Each row of a before or after table is a point. One or more steps were done to the points. Then noise was added and the rows were shuffled. The steps act on columns, c1 being the first. What was done? A step turns or swaps two columns, mirrors them in a line or flattens them onto one, adds a multiple of one to another, or multiplies or shifts one. Angles are multiples of 10 degrees, from the lower column toward the higher: turns from -170 to 170, lines from 10 to 170 but not 90. Use the fewest steps. Two steps may share a column if one is a turn and the other turns, adds or multiplies; they go together, in the order done. Otherwise the lowest column goes first.
(in the rows, 128 means zero)

Before (8 x 2):
[[132  98]
 [147 130]
 [117  93]
 [142 129]
 [134 104]
 [ 95 121]
 [126 123]
 [103 116]]
After (8 x 2):
[[ 67 103]
 [101  56]
 [ 46 113]
 [176 132]
 [142  82]
 [122 119]
 [138  67]
 [165 130]]
Steps: multiply c1 by 2.5; multiply c2 by 2

Before (10 x 8):
[[108 105 124 149  88 149 116 110]
 [127 136 212  77 102 180 138 170]
 [116 180 172 105 102 126 134 158]
 [ 78 127 153  95 117 189 131 120]
 [151 165 159 100 119 177 150 185]
 [117 111 145 134 102 142  96  74]
 [123 112  94  91  89 146  94 151]
 [117  76 124 118 100 111 146  91]
 [110 120 199 103 162 156 130 104]
 [123 114 110 114  84 141 121  56]]
After (10 x 8):
[[138 122 146 116 101 153  62  81]
 [ 94 125 153  76 119  88 135  82]
 [109 151 170 119 101 111 140 153]
 [111 121 112 123  85 165 112  61]
 [ 78 129 207 126  99  63 148 126]
 [101 123 200 111 163 124 133  93]
 [147 117 123 113  89 123 107  99]
 [ 91 119  95 124  94  98  61 132]
 [121 108 124 117 101 167 167 113]
 [103 142 161 153 119  53 171 143]]
Steps: swap c1 and c4; multiply c2 by 0.4; mirror c6 and c8 in the line at 110 degrees; multiply c7 by 2

Before (10 x 14):
[[147 128 117 135 117 117  95 152 115 101  94 141  90 142]
 [129 135  90 102  93 123 126 149 132 117 153 111 114 143]
 [156 103 139 130 130 102 135 144  99 127 154 136 107 127]
 [ 93 130 109 146 164 133 138 138 134 141 138 153 143 129]
 [146 100 100 109 122 110 176 112 146 138 120 122 111 115]
 [150  71 103 121 109  94 123  85 100 123  96  90 139  99]
 [173 126 119 135 155 109 112 114  91 137 124 139  93 157]
 [108 143 154 155 119 143 158 141 114  97 142 163 116 157]
 [149 106 117 118  95 116 153 155 145 103  98 125 133 163]
 [160 120  95  99 140 114 136 136  84 127 130 122 106 121]]
After (10 x 14):
[[152 149 138 132  98 104 136 111 100 140 154 136 147 129]
 [141 144 114 142  81  88 166 137 115 115  90 141 132 129]
 [181 124 117 140 130  90 126 150  91 121 132 140 142 128]
 [139 143 100  88  92 108  87 100 145 105 142 124 145 127]
 [110 130  91  75  48 114 148 115 132 155 133 111 130 128]
 [129 159 118 107  32 132 134  93 145 108 106 126 140 127]
 [108 136 153 183 133 118 117  96 113 160 112 161 113 127]
 [115 120 110 164 249 145 132 114 134 130 140 153 129 127]
 [138 177 103 115  59 131  99 158 100  83 134  92 165 128]
 [161 134  96  68 112 104 130 116  82 129 133 121 137 128]]
Steps: turn c1 and c5 by -30 degrees; multiply c5 by 2.5; turn c2 and c10 by 140 degrees; turn c10 and c11 by -50 degrees; multiply c4 by 2; turn c6 and c13 by -80 degrees; turn c7 and c8 by -130 degrees; multiply c14 by 0

Before (9 x 24):
[[107 142 113 177 118 130 127 102 136 136 119  43 110 138 118 144 117 146
  118 132 148 113 126 137]
 [133 158 116 151 136 132 121 131 127 122 124 120 152 139 111 122 118 122
  120 126 122 114 133 138]
 [110 135 138 134 112 119 140 126 128 119  98 144 147 128 120 126 135 102
  122 128 123 149 121 115]
 [126 121 135 136 132 130 136 123 217  66  95 134 139  88 110 130 136 152
  104  74 158 158 120 125]
 [113 153 114 142 117 128 127 133 138 135 110 127 128 108 101 132 121 124
  124 131 121 110 121 139]
 [116 114 159 123 128 128 121 136 132 106 117 145 100 137 102 126 155 157
  125 133 114 111 125 110]
 [108 153 151 147 132 103 117 136 135 119 109 140 124 107 120 125 130 149
  105 111 115 109 125 141]
 [137 153 123 147  85 123 199 132 140 127 106 132 114 119 115 120 140 160
  101 131 127 112 114 125]
 [ 96 152 128 133 116 107 114  67 129 132 139 127 137 121 105 151 123 116
  130 111 115 102 117 118]]
After (9 x 24):
[[107 154 152 151 131 102 117 110 137 121  98 118 123  59 134 139 128 152
  108 111 112  97 135 122]
 [137 156 116 153 137 131 121 123 127 127 125 100 152 161 123 131 118 121
  123 128 121 113 138 120]
 [107 143 113 174 118 132 127 148 137 134 117  21 113 160 147 126 117 147
  109 131 147 110 123 110]
 [112 135 137 138 114 118 138 127 131 120  67 124 148 125 124 127 132 102
  124 127 124 130 116 141]
 [ 94 154 130 144 112 107 112 184 128 129 158 104 134 105 110 121 124 115
  109 115 116 115 102 120]
 [137 154 124 150  87 125 200 119 138 126  90 112 113 101 131 141 140 159
  105 132 128  97 121 133]
 [124 121 138 147 131 129 136 127 219  66  55 113 139   9 120 131 135 151
  104  74 159 134 119 131]
 [119 112 157 137 128 126 122 125 132 105 110 125 101 154 101 125 158 157
  126 130 114 104 121 143]
 [114 157 114 150 116 130 126 121 137 136 101 106 129  65 113 137 126 123
  125 130 121 100 128 118]]
Steps: turn c4 and c15 by 30 degrees; mirror c8 and c19 in the line at 80 degrees; multiply c11 by 2; turn c11 and c22 by 20 degrees; shift c12 by -20; multiply c14 by 3; turn c16 and c24 by -140 degrees; turn c16 and c23 by 50 degrees
